Rows are points. The window is the flat piece filled in between its corners: a triangle in 3 columns, a solid with four corners in 4, and so on. A path goes straight from each point to the next, and from the last back to the first. After which points does the path pass through the window?
In the rows, zero is written as 128.

Window:
[[133 178 171]
 [110 155 187]
 [118 110  67]]
Path:
(1): [ 86 158 126]
(2): [ 59 180 174]
(3): [162 129 190]
(4): [155  81  97]
(5): [111 167 126]
(6): [ 99 190 163]
(7): [174 148 171]
(8): [166 114 111]
Through the window after points: 2, 4, 6, 8

Window (4 x 4):
[[105  49 171 108]
 [101 116  64 158]
 [204 168 110 117]
 [112 194  78 145]]
Path:
(1): [146  91 153 191]
(2): [109  92 123  55]
(3): [127  80 102  71]
(4): [131  77 152 136]
(5): [150 127 152 146]
(6): [147 127 110  66]
(7): [137 137 108  52]
(8): [156  97 134 149]
(9): [174 126 128 169]
(10): [140 110 137  66]
(11): [115 117  92  71]
(12): [104  47 171 175]
(13): [146 121 148 157]
(14): [139 126  86  56]
(15): [127 167  65  64]
(16): [184 168 139 166]
Through the window after points: 1, 9, 11, 13

Window (8 x 8):
[[109 104 137  88  12 203 126  60]
 [131 115  86 158 176 141 196 111]
 [168  95 102 207 118 187  52 189]
 [179 180 104 158 181  80 143 156]
 [ 79 152 224  48 137 115 107 113]
 [125 144 101  98 156 148 101 154]
 [ 81  90  96 180 103  93  79 149]
 [140  62 146 116  97 102  28 161]]
Path:
(1): [168 136 107 143 202 119  58  77]
(2): [124 151 108 122 172 135  83  94]
(3): [118 121 126  84 113 147 125 209]
(4): [137 117 113 103 114 136 118 183]
(5): [115 131 116 122 168 137  51 108]
(6): [129 149 124 158 173 116  93  96]
(7): [156 140 125 103 110  85 175 216]
(8): [137  97 120  91 113 136 120 234]
(9): [139 127 121 140 144 111  71 110]
(10): [105 125 114 131 172 139  72  60]
(11): [100 104 141 144  77 102 107 210]
(12): [118 141 109 123 128 125 133 174]
Through the window after points: 2, 4, 6, 8, 10, 12

Window (9 x 9):
[[133  70  95 125  83 130   7 175  98]
 [132  90 142  85 123  86 193  76 195]
 [ 92 172 173 180 149 206 181 103 188]
 [ 98 121 126  92 107  91  92 137 194]
 [153 110 188 145  98  63 165 148 192]
 [104 163  28 145 143 133 175 182  66]
 [111 124 101  47 169 109 143 157  97]
 [146 193  98 166 111 182  63 127  99]
 [ 86 145 121 136 179 116 121  78 116]]
Path:
(1): [157 119  86 135 176 150  66 152 143]
(2): [ 78 146 120 133  84 123  89 133  82]
(3): [ 82 159 118 100 119 142 138  98  95]
(4): [114 135  85 141 171 142 115 133 148]
(5): [159 166  81 122 167 122  94 142 187]
(6): [ 99 123 146 121  74 145 124 139 113]
(7): [ 90 170 110 132  71 155  96 110  70]
(8): [174 127  82 157 161 144  70 177 146]
(9): [145 109  98 153 178  86 157 179 176]
(10): [ 74 103 158  62  53  98 132 109 136]
(11): [117 140 146 127  74 102 135 139 129]
(12): [156 105  93 168 182 135 118 101 209]
(13): [188 170 100 174 207 143 110 143 148]
(14): [111 154 117 122  91 145  98 130 107]
(15): [ 72 140 140  68  84  99 144 126 132]
(16): [147  86 105 126 166 101 125 167 154]
Through the window after points: 7, 13

Window (11 x 11):
[[105 109 114 139 187  66 144 168 163 150 139]
 [ 61 112 181 151 138 101  99 143  88  84 122]
 [123 164 132 158  82 120 159  68 128 170 110]
 [ 95 106  87 171 102 110 124  44 131 106 118]
 [140 120  49 156 173 130 135 101 104 196 147]
 [125 114  66 158 131 150 148 249 128 134 145]
 [135 117 164 141  94 180 118 106 170 133 121]
 [149 104 106 113 166 139 206 144 100 192 139]
 [187 107 121  83 129 132 134 122 120 168 139]
 [159  90  77 194 150 102 142 107 106 161 145]
 [175 146 122 143 118 183 130  96 114  92 143]]
Path:
(1): [137  97  97 147 173 106 124 135 135 136  75]
(2): [116 124 127 149 134 109 148 133 145 152 170]
(3): [106 110 119 144 110 132 136 142 129 132 165]
(4): [125 118 129 151 131 141 124 142 127 126 108]
(5): [160 120 101 116 157 143 169 114 124 167  51]
(6): [130 107 109 142 136 126 166 125 110 163 169]
(7): [128  97 104 155 128 113 149 109 102 152 178]
(8): [148 121 104 156 164 130 137 132 117 151  94]
(9): [115 119 144 149 132 133 112 127 113 129 100]
(10): [110 109 149 143 120 130 127 123 131 118 149]
(11): [127 112 117 141 127 116 130 136 144 156 204]
(12): [146 118  90 139 156 138 139 115 117 165  95]
Through the window after points: 1, 3, 5, 7, 9, 11

Window, 12 rows:
[[149  85 112 131 186 108 155 158 149 165 158 159]
 [ 93 149 170 136 203 157 113  90 145 159  84 172]
 [139  86 108 123  48 137 143 128  70 249 118 142]
 [139 118 139  90 213  93  75 175  99 100 157 171]
 [184 123 118  80 182 124 165 202  82 138  61 145]
 [137 141 162 149 128  41 145 158 102  73 113  93]
 [166  93  91  40  93  72 170 185 173 140 177 129]
 [ 95 145 100 207  81 180 133 193  90  28 201  85]
 [159 155 123 131 182 185 163  63  90 162  58  27]
 [162  63 128 142  95 147  86 189 168  78 166 145]
 [ 82 112  61 182  77 140  65 147  86 162  97 109]
 [205 148 117 145  78 122 116 172 128 193 116 157]]
Path:
(1): [182 120 100 114 166 140 161 106  99  99 109 150]
(2): [106 136 149 145 151 131  90 195 143 137 119 110]
(3): [137 136 157 117 166 126 118 182 142 179 110 104]
(4): [152 110  87 107 111 123 153 100 117 109 123 203]
(5): [145  99  94 120 111 104 131 128 106 104 119 154]
(6): [155 140 139 136 122 154 114 202 113 142 107  88]
(7): [139 140 164 127 127 165 107 225 130 194 113  86]
(8): [154 132  67 108 147  75 180  65  92 107 112 153]
(9): [155 109  87 101  94 113 131 113 112  98 117 148]
(10): [134 137 144 141 136 139 116 194 121 161 140 105]
(11): [123  93 184 135 169 184 120 149 132 213 101  31]
(12): [155 171  50 142 125 125 143  84  70  95  84 125]
Through the window after points: 3, 11

Window, 14 rows:
[[192  97 174 177  98 118 139 156 150 106 150 140 166  99]
 [ 85 132 144 104  94 108 140 169 117 119 101 106 168 136]
 [110 134 179  74 165 115 131 145 111 141 122 120  91 133]
 [111 115 114  91 134 191 155 123 130 114 115 156 109 113]
 [103 159 124 107 143  99 150  99 138 128 105 134 130  95]
 [106  99  76 107 136 121 113 150 120 120  70 157  91 106]
 [153 168 125  96 146 106 110 135 105 124 137  95 132 127]
 [112  96 121 120 118 122 119 100 124 106 103  96 132 122]
 [ 71 171 191  72 249  94  87 185 141 105 210 108 109 173]
 [107 121 137 124 152 134  76 135 109 100  68 150 150 133]
 [132 139 153 108 136 162  89 133 184 137 116 109 122 126]
 [103 100 115 125 152 141 155 154 117 147  76 118 152 135]
 [116 138 153 126 161 163 166 168 133  73 111  90 103  95]
 [ 95 136 131 151 104 163 141 119 130 164 112 153  90 155]]
Path:
(1): [121 140 140 101 142 142 145 142 152 100 100 124 113 141]
(2): [119 125 149 137 151 159 115 152 113 123 139  94 124  74]
(3): [ 97 122 128 116 147 138 117 145 114 122 111 118 123 101]
(4): [125 130 141 115 137 124 132 142 140 100  87 140 121 162]
(5): [130 126 140 109 131 126 129 142 147 109 102 123 124 146]
(6): [ 90 126 141 123 127 134 113 137 101 130 141 127 132  76]
(7): [ 93 128 134 118 140 126 113 143 109 158 138 120 138  94]
(8): [135 139 130 107 143 130 132 135 123 114 104 117 123 144]
(9): [145 119 134 105 132 121 138 157 152  99 116 139 120 168]
(10): [101 119 166 139 146 144 110 138 103 147 126 109 138  74]
(11): [ 97 126 147 122 139 135 118 149 117 136 136 120 132  96]
(12): [121 132 131 106 141 115 148 134 131 103 107 131 124 155]
Through the window after points: 1, 3, 7

Window, 14 rows:
[[159 126 139 233  97 125 195 193  36 153 158 122 171 185]
 [137 118 122 161  55 147 135 121 162 175 113 116 165 155]
 [114 102  79 124  46 190 204  90 101 114 130 126 114 129]
 [ 98 151  91 146 146 147 161  45 129 136 162 219 160  74]
 [129 109 103 100 161 132  96  96  75 134  50 152  68 103]
 [142  74 100 125 184 136 143 162 194 128  90 166  94 150]
 [211  96  83 119  56  69 147 150 118 204 151 151 109 142]
 [161 147  75 167  88 168 215 171 100 210 119 160 181 168]
 [155 138 201 114 207 136 234 200 160 119  85 180  35 138]
 [103 102  65 134 183 120 143  82 176 227  99 103 159 112]
 [182 148 131  91 142 108 140 109 157 107 186 161 207  34]
 [146 177  85 191  89 184 119 118  91  85 151  97 101 155]
 [115  84 157 141 112 187  56 194  79 127 199 109  58 118]
 [ 78 160  85 122 134 122 190 147 120 120  88 170 102 151]]
Path:
(1): [130 137 111 133 138 146 175 112 121 171 136 125 154 168]
(2): [160 104 153 100 120 148 128 101 133 169 150 152 155 204]
(3): [119 121  55 186 113 146 154 167  98 122 114 120  68  28]
(4): [153 143  94 220 102 154 161 183 149 168  96 124 123  61]
(5): [120 122 110 104 116 143 169  90 124 138 159 153 141 172]
(6): [123 144 125 110 125 155 150 104 124 148 128 136 143 153]
(7): [147 107  95 161 114 118 150 151 149 144 128 143 129  83]
(8): [112 141  91 166 106 160 180 176 129 107  75 133  95  32]
(9): [131 115 126 127 154 157 152  85 108 155 153 158 151 226]
(10): [131 158 124 114 151 169 142 109 125 124 129 130 131 180]
(11): [151 121  66 225  58 124 146 165  66 117 121 134  79  69]
(12): [142 108  90 179 111 132 167 167 106 165 103 150 126 108]
Through the window after points: 6, 10, 12

Window, 14 rows:
[[173  83  95  23  50 113  77 105 155 194 182 147 133  48]
 [ 57 147 113 100 181  99 121  93 172 190  84  80 149 145]
 [160  95 101 119 136 183 163 139 120 153 121  99 157 164]
 [ 99 137 134  53  53 208 161  65 104 166 191  81 169 119]
 [121 175 138  89 195 154 144 117 146 100  95 201 176 131]
 [ 90 181 118  75  97 207  84  85 105 144 147 114  96 128]
 [ 35  72 149  95 196 189 175 148 153  81 186  94 160 194]
 [ 59 133 134  58  75 113  92 138 113  90 144  37 148 184]
 [116 135 202 161 100 163 160 101 140 130 119 120 140  51]
 [103 127 170  80 184  62 169 134 128 137 182  77  85 149]
 [175 108 151 221  90 102 161  93 131 162 187 114 172 109]
 [160  61 143  75 166 188 169  73 174  94 199  10 108 154]
 [ 71 103 143 101 133 120 177  30  32 139 168  90 117 145]
 [ 62 108  88 138  94  35 208 120  95 113 207  81 109 128]]
Path:
(1): [ 93 136 120  87 147 148 114 112 110 150 147  95 146 110]
(2): [137 157 153 125 146 146 152 209 108 102 179  66 186  67]
(3): [106 108 135  79 122 139 153  81 125 140 161 109 117 159]
(4): [ 86 104 149  89 127 163 176  80 153 138 162 105 129 163]
(5): [129 126 109  87 122 153 104 138  87 127 171  84 170  86]
(6): [122 116 132 103 172 137 128 123 109 117 151  74 148 112]
(7): [ 82 106 131 100 117 129 159 104 150 128 164 103 126 165]
(8): [ 73 127 174 105 113 129 147 108 154 117 152 133 131 190]
(9): [100  75 101  96 166 157 165 130 114 123 192  65 156  98]
(10): [107 127 119 108 141 114 124 124 133 152 151  79 160 120]
(11): [ 79 113 137  89 110 132 145  78 152 147 135 111 121 154]
(12): [ 78 117 155  89  93 136 212  66 172 133 121  97 114 183]
Through the window after points: 4, 8, 10

Window, 14 rows:
[[ 94 126  99  68 123  73 137 107  82 106 118 161 132 160]
 [176 210 101 166 135 160 127 121 117 189 125 171 119  83]
 [102 102  21 106 107  95 172 150 103 122 110 134 139 135]
 [111 119 134 103 144  79 108 163  92  78 153 102 159 174]
 [ 74 107  80 152 131  84 139 142  89 102  95 182 162 127]
 [ 99 171 141 143 137 143 113 101 170 122 160 132 106  95]
 [136 103 121 140 112  71  97  97 126  95 140 124 122 173]
 [113 213 130 158 120  85  94 123 150 164 120 118 106 110]
 [ 86  81  70  95 117 114  93 154  61 100  72 136 127 155]
 [108 128 114 138 159 136  93 132 132 249 147 166 160  78]
 [ 75 100  62 135 107 103 158 129  28 131 126 134 121 145]
 [ 95 126 137 131  84 133 122 158 128 175 128 169 152 137]
 [114 175 106 145 111 149 107  91 126 186 125 131 189  94]
 [127 109 152 127 142 130 144 130 107 206  86 126 158  88]]
Path:
(1): [105 140  99 134 129 112 123 124 110 130 125 149 126 157]
(2): [ 95 161 101 156 143 138 128 106 151 151 113 136 130 145]
(3): [112 147 127 118 107 114 109 120 107 140 151 138 142  86]
(4): [112 113 105 132  85  79 120 139 103 146 124 149 122  36]
(5): [109 119 118 126 142 128 141 128  93 172 100 129 151 139]
(6): [ 86 145 114 162 154 145 109 114 111 162  74 146 134 169]
(7): [132 127 103  91  93  84 116 146 118 127 151 145 147  93]
(8): [111 132  98 118 106  93 105 133 116 138 144 144 143 111]
Through the window after points: 2, 4

Window (14 x 14):
[[128 106  74  70 177 194 116  96  68  92 145 142 143 233]
 [134 153 130 133 134 112 140  93 192 168 218 151 191 125]
 [141 101  92 196 148  67 143 131 194  90 110 121 115 120]
 [139 134  84 130  96 145 104 184  91 132 215 171 204 123]
 [134  75 154 129 151  58 197 180 159 142 139 148 161 109]
 [159 123 138 176  85 100 185 150 180 183  78 115 132 115]
 [ 97 165  89  82 218 180  95 143 100 120 170  75  63 193]
 [ 68 186  54  86 166 111 142  90  89 125 172 145  46 203]
 [142  58 113 136  78  30 147 155 176 147 118  61 180 138]
 [ 76 147 159 162 111  43 141 169 237 134  56 132 158 131]
 [116  54 100 161 133  52 123 164 222 200  80 144 118 138]
 [ 85  61 123 200 152  60 141 130 128 172  59  86 172 115]
 [159 186  45 112 178 109 159 156 136 154 182 143 194 173]
 [ 63  83  88 167 113 101 200 161 227 149 103 103 151 113]]
Path:
(1): [ 98 123 133 154 130  94 141 146 168 135 130 125 151 169]
(2): [148  98 137 201 129 117 175 174 130 135 150 127 137 221]
(3): [112 129  85 103 139  82 106 125 144 151 124 121 164  90]
(4): [137 145 100 103 144 110 126 111 170 155 143 129 161 120]
(5): [ 93  97 130 188 134 106 173 138 142 136 233 149 153 214]
(6): [101 131 151 170 135  73 166 183 191 129 125 111 140 203]
(7): [ 95 140 104 118 132  89 108 125 186 146  83 137 148  82]
(8): [127 125  96 101 134 105 135 112 177 153 134 133 147 100]
(9): [122 111 120 163 142 109 142 140 159 156 167 140 162 188]
(10): [109 116 109 167 135  95 167 156 163 156 179 140 128 189]
(11): [122 131  95 124 143 111 141 115 173 136 139 125 168 119]
(12): [108 134  85  91 161  93 134 148 181 125  48 123 128 109]
Through the window after points: 4, 6, 8, 10, 12

Window, 14 rows:
[[102 170  84 111 122 118 117 163 110 145 102 110 161 134]
 [ 95 127 138 175  95 118 132 180 139 112 147 146 137 130]
 [110 127 118 157 115 152 133 103 143 114 141 119 170 162]
 [123 140 176 150 186  96 128 114  92 116 122  69 112  65]
 [131 121 142   7  99 144 162  95  96 157 132 139  80 119]
 [147 115 116 127  93 119 141 136 150 118  63 133 145 127]
 [179 143 140  64 111 141 132 120  88 124 123 136  69 176]
 [177 118 150  79 114  85 180  70  60 192 114 160  79 150]
 [183 146 127  68 116 177 159  90  74 164 126 189  78 111]
 [108 145 173 127 113 167  98 164 135 166 108 104 158 136]
 [176 152 107  70  64 141 143  70 117 197 136 126  40 129]
 [167 154 169 105 155 107 145 168 116 128 154  74 181  83]
 [113 140 133 136 168 134 138 159 183 143 129 136 132 146]
 [152 147 180  99 175  58  70 131 111 113 138 120 181  70]]
Path:
(1): [155 107 134 113 110 132 124 149  95 139 132 119 133 106]
(2): [149  64 111  82 167 139 114 159 129 141 130 107 111 107]
(3): [137 196 177 112 111 121 149 120 107 152 139 122 140 132]
(4): [148 158 149  79 115 123 149 118 103 133 125 130 107 139]
(5): [148  65 111  80 121 149  90 101 113 167 135 131 103 120]
(6): [135 117 141 114 143 140 122 133 109 155 117 103 116 106]
(7): [145 166 146 132 120 105 139 128 112 115 125 144 130 129]
(8): [132 171 151 108 130 109 133 123 133 129 136 125 117 131]
(9): [131  85 127 128 115 140 128 145 122 170 112 111 136 121]
(10): [197  71  85 127 109 102 121 150 127 180 131 150  88 137]
(11): [ 87 196 180  69 110 153 152 102  97 122 120 114 128 130]
(12): [147 189 143  79  89 102 141 122 123 128  89 130 105 127]
(13): [153  94 120 119 135 135 117 113 114 165 146 123 131 114]
(14): [155 115 127 131 138 127 140 144 125 174 122 117 131 117]
(15): [118 159 155  96 120 123 134 109 122 123 126 131 126 119]
(16): [141 208 144  74 133 118 167  67 125 136 104 135 115 146]
Through the window after points: 4, 10, 12

Window, 14 rows:
[[ 54 111  91  88 204 162  62  81 169 135 131  84  86 178]
 [151 132 100  98  99 111  70 146 100 137  81 120  50 150]
 [ 96 141  93 152  64 101 113 147 150 222  71  96  98 130]
 [135  94  68  57 156  60 192 131  91 178  90 115 170 173]
 [ 60 231 151 113  38 124 144 104 139 157 129  65 169 158]
 [ 83 143 186  86 131 170  93 128 148 223 151 129 181  82]
 [ 98 159 167 122 109 179 196 178 140 130  67 129 122 160]
 [131 222 157 118  68 163 188 140 186 178 125  92 176 189]
 [ 89 177  82 100 211 161  72 170  91 142  94 141 106 171]
 [ 92 106 177 121  58 176  95 128 114 175 164 166 186 168]
 [ 88 160 154 167 138 139  88  80 189 162 102 168  71 117]
 [113  81  57 104 114 152 171  84 133 139 169 144  96 138]
 [ 60 213 123  93  32  66 118 146 200 176 144  95 118 159]
 [124 138 113 175 126 102 178 124 175  65 209  92 113 157]]
Path:
(1): [ 94 144 104 110  97 161  86 131 161 123 119 128 177 113]
(2): [ 95 171 165 109  96 119 150 126 113 197 121  98  93 179]
(3): [ 75 147 119 153 124  83 168 188  91 237 155  79 104 169]
(4): [110 145 116 104 109 132 125 114 159 147  87 133 127 143]
(5): [108 137 100 107 108 138 145 139 155 144 117 121 167 148]
(6): [102 148 118 104  88 112 148 126 129 166 151 104 112 169]
(7): [131 166 150 115 174 118 166 158 108 195 102 106  66 219]
(8): [ 60 152  67  95 130 167  56 140 136 109 114 150 175  96]
(9): [ 94 159 131 137  89 176 118 137 162 131  90  91 156 146]
(10): [109 170 170  80 123  85 169 150 108 215 156 162 106 193]
(11): [ 72 153 129 149 118 150 163 114 114 180 176 107  81 137]
(12): [114 132 113  84  99 123 122 111 185 132  97 136 190 157]
Through the window after points: 1, 3, 7

Window, 14 rows:
[[122 168 159 182  92 140 159 108  65 188 101  96 157 245]
 [171 175 127  55 158 152 119 116  80 144  92 120  98 114]
 [114 138 138  92  94 119 106 112  89 115  80 124 137 102]
 [138 138 155 117 153 155 101 106  83 109 143 106  85  72]
 [124 122 130  95 112 144 143 162 144 127 129  76 130 112]
 [ 99  97  93 130 119 120 113 100 124 211 156 125 209 161]
 [130 136  91 141 147 108 159 103 169 180 122 166 103  79]
 [115 145 195  85 158 134 114 188 115  84 140 138 154  80]
 [116 103 111 166 101 140 143 137  81 186 103 146 106 249]
 [141  91 229  37 100 102  87 147 168 168 142 103 145  79]
 [ 82 173 121  88 124 125 100 115 154 147 169 137 108 106]
 [133 162 141 137 139  76 100 235  75 129 114  91 100  92]
 [149 130 213  62  48 153 159 185 102 135 206 151 118  70]
 [186 145 132 134 107  75 118 177 123 106 149 122 113 149]]
Path:
(1): [132 136 162  96 118 146  99 167 123 144 121 129 135  95]
(2): [127 125 174  89 117 108 146 150 113 125 156 116 126 117]
(3): [120 122 147  46  99  33 143 115  89 131 123  93 162 162]
(4): [127 136 148 161 123 193 103 138 127 177 133 136 118 121]
(5): [159 143 158 143  66 175 108 143 140 182 134 131 161 125]
(6): [108 133 134  80 153  90 127 123  74 125 119 126 108 126]
(7): [ 97 110 147 119 120  77 164 125 119 122 141 105 127 105]
(8): [191 159 133  96 123 157  72 149 155 189 116 163 112 108]
(9): [157 152 151 128 126 150 103 175 113 168 132 113 132 116]
(10): [117 129 153 105 117  95 137 129 109 129 146 115 117 137]
(11): [ 98 141 157 105 139  85 155 129 103 141 138 119 118 126]
(12): [130 139 120 116 125 132  96 146 129 152 125 118 133 118]
(13): [163 161 130 156  92 165 105 169 125 135 129 153 135 113]
(14): [ 84 131 126  95 162  66 157 111  69 145 109  89 109 150]
(15): [124 119 149 116 136 106 143 127 102 136 134 126 131 119]
(16): [161 159 136 119  95 152 107 171 106 165 105 105 135 141]
Through the window after points: 1, 3, 7

Window, 14 rows:
[[160  16 130 125  81 159 153  98 121 162 123 134 171 155]
 [ 88  74 163 137 129 157 131  27 144 155 152 138 121 146]
 [161  97 187 132  26 192  97  60 133 140 136 157 157 131]
 [158 106 146  97  95 180 125  98 208 198 151 113 165 153]
 [192  82  81 121  90  87 116  88 213 150 141 125  75  62]
 [166 130 155 148 121  68 158 131 166 187 116 119 113  44]
 [167  74 186  74  71 140 126  80 112 169 188 104 109 163]
 [177 139  98 145  79 138 201  76 161 149 135  80  98  94]
 [112 210  50 160 149 120  55 167  83 123 102 100  82 146]
 [ 82  72 150  91  56 193 148 125 142 148 169 149 117 119]
 [ 88 194  58  96 163 129  57 123  63  83 131  71 166  87]
 [121 210  62  58 143 113 100 115  91 121  53 135 105 120]
 [ 91 206  55 120  90  35  99 129 134 110  99  92 136 135]
 [129 225  73 112 176  92 101 162 113  30 117 132 128 145]]
Path:
(1): [100 134 160 147 101 127 120 126 154 136  86  95  93 123]
(2): [206 108  84  82 106 181 133  75 124 158 208 153 161 126]
(3): [155 154  91 120 111 151 189 111 148 190 178 191 124  66]
(4): [141 108 146  99  70  93  62 111 126  81  75  23 107 167]
(5): [152  83 171  99  71 190  69  78 152 118 101  28  99 158]
(6): [133 149  87 144 118  99 146 133 104 161 148 193 148 109]
(7): [124 176  89  58 136 137  99 107  70 168 188 164 117 124]
(8): [119 108 127 190  93 124 107 131 170  85  60  44 134 103]
(9): [127 116 121 121  91 110 121 118 143 122 102  91  78 130]
(10): [142 131  87 105 142 143 134  72 139 166 191 151 177 102]
(11): [113 117 106 116 108 145 129  59 123 159 158 168 155 129]
(12): [145 135 155 119 114 128 109 117 140  98 110  87  94 139]
(13): [102 104 132 137 136 166 134  79 138 111 101  37  82  94]
(14): [162 144 106  98  79 109 107 139 125 159 152 157 151 128]
(15): [131 156  78  77 120 111 113  80 129 154 200 228 120 190]
(16): [145 104 121 121  95 144 113 102 150 130 108  77 118 102]
Through the window after points: 5, 7, 11
